Each row is a point. Each copy is the shape, with its points in the same order, turned, moved and blurred by noise. Is it also mirrored, or only turned?

Shape (5 x 2)
[[ 0.20  0.11]
 [-0.22  0.53]
 [ 0.34 -0.11]
 [-0.06 -0.42]
 [-0.11  0.66]]
Copy 1 (5 x 2)
[[ 0.07  0.19]
 [-0.37  0.59]
 [ 0.26 -0.01]
 [-0.13 -0.37]
 [-0.23  0.70]]
Copy 1 is: only turned
Copy 2 (5 x 2)
[[ 0.32  0.24]
 [ 0.62 -0.29]
 [ 0.18  0.52]
 [-0.21  0.12]
 [ 0.82 -0.17]]
Copy 2 is: mirrored
Copy 3 (5 x 2)
[[-0.05 -0.21]
 [ 0.04  0.39]
 [-0.05 -0.48]
 [-0.57 -0.39]
 [ 0.26  0.38]]
Copy 3 is: only turned

Shape (8 x 3)
[[-0.54 -0.79 -0.30]
 [-0.17  0.30  0.13]
 [ 0.07  0.25  0.26]
 [ 0.19  0.24  0.16]
 [-0.17  0.28 -0.40]
 [-0.02 -0.09  0.66]
 [-0.26  0.27 -0.41]
 [-0.35 -0.21  0.22]]
Copy 1 (8 x 3)
[[ 0.08 -0.22 -1.01]
 [-0.42  0.43 -0.07]
 [-0.22  0.49  0.13]
 [-0.22  0.30  0.20]
 [-0.73 -0.06 -0.22]
 [ 0.13  0.66 -0.06]
 [-0.73 -0.01 -0.27]
 [-0.03  0.39 -0.47]]
Copy 1 is: mirrored
Copy 2 (8 x 3)
[[-0.38 -0.05  0.99]
 [ 0.32  0.23 -0.05]
 [ 0.43 -0.16 -0.02]
 [ 0.30 -0.11 -0.20]
 [-0.16  0.29 -0.08]
 [ 0.70 -0.19  0.28]
 [-0.19  0.39 -0.07]
 [ 0.35  0.00  0.55]]
Copy 2 is: only turned
Copy 3 (8 x 3)
[[ 1.09 -0.32 -0.13]
 [ 0.01  0.02  0.37]
 [-0.19 -0.14  0.21]
 [-0.21 -0.07  0.10]
 [ 0.24  0.39  0.07]
 [-0.10 -0.63  0.34]
 [ 0.31  0.43  0.14]
 [ 0.39 -0.36  0.28]]
Copy 3 is: mirrored

Shape (9 x 4)
[[-0.11  0.60 -0.16  0.16]
 [ 0.12  0.57 -0.22  0.15]
 [ 0.14 -0.57  0.28  0.05]
 [-0.28  0.38 -0.40 -0.03]
 [-0.29 -0.02  0.08  0.55]
 [ 0.48 -0.47  0.10 -0.41]
 [-0.13  0.12  0.22  0.38]
 [-0.35  0.66  0.09 -0.10]
 [ 0.35 -0.78 -0.01 -0.49]]
Copy 1 (9 x 4)
[[ 0.18  0.15  0.54 -0.16]
 [ 0.21  0.11  0.54 -0.26]
 [-0.07 -0.58 -0.34  0.34]
 [ 0.09  0.47  0.20 -0.15]
 [-0.54 -0.08  0.29  0.16]
 [ 0.44 -0.53 -0.45  0.01]
 [-0.24 -0.18  0.39  0.28]
 [ 0.28  0.45  0.50  0.28]
 [ 0.36 -0.51 -0.89  0.10]]
Copy 1 is: mirrored
Copy 2 (9 x 4)
[[-0.15 -0.05 -0.72 -0.19]
 [ 0.03  0.03 -0.52 -0.39]
 [ 0.21 -0.22  0.49  0.43]
 [-0.42 -0.10 -0.38 -0.16]
 [ 0.13 -0.45 -0.45  0.35]
 [ 0.08  0.10  0.74  0.06]
 [ 0.13 -0.16 -0.41  0.29]
 [-0.23  0.30 -0.64  0.02]
 [-0.14  0.02  0.88  0.08]]
Copy 2 is: only turned
Copy 3 (9 x 4)
[[ 0.17  0.15  0.24 -0.22]
 [ 0.32 -0.03  0.23 -0.15]
 [-0.54 -0.56 -0.14  0.47]
 [ 0.13  0.20 -0.18 -0.27]
 [-0.53 -0.20  0.21 -0.26]
 [-0.06 -0.56 -0.37  0.76]
 [-0.38 -0.12  0.30 -0.01]
 [ 0.02  0.51  0.21  0.00]
 [-0.23 -0.61 -0.68  0.76]]
Copy 3 is: mirrored
Copy 4 (9 x 4)
[[ 0.46 -0.29 -0.23 -0.25]
 [ 0.46 -0.21 -0.39 -0.07]
 [-0.20  0.28  0.57  0.32]
 [ 0.02 -0.45 -0.34 -0.22]
 [ 0.34 -0.44  0.46  0.05]
 [-0.44  0.59  0.06  0.30]
 [ 0.36 -0.22  0.32 -0.13]
 [ 0.27 -0.25 -0.12 -0.62]
 [-0.78  0.47  0.18  0.43]]
Copy 4 is: mirrored
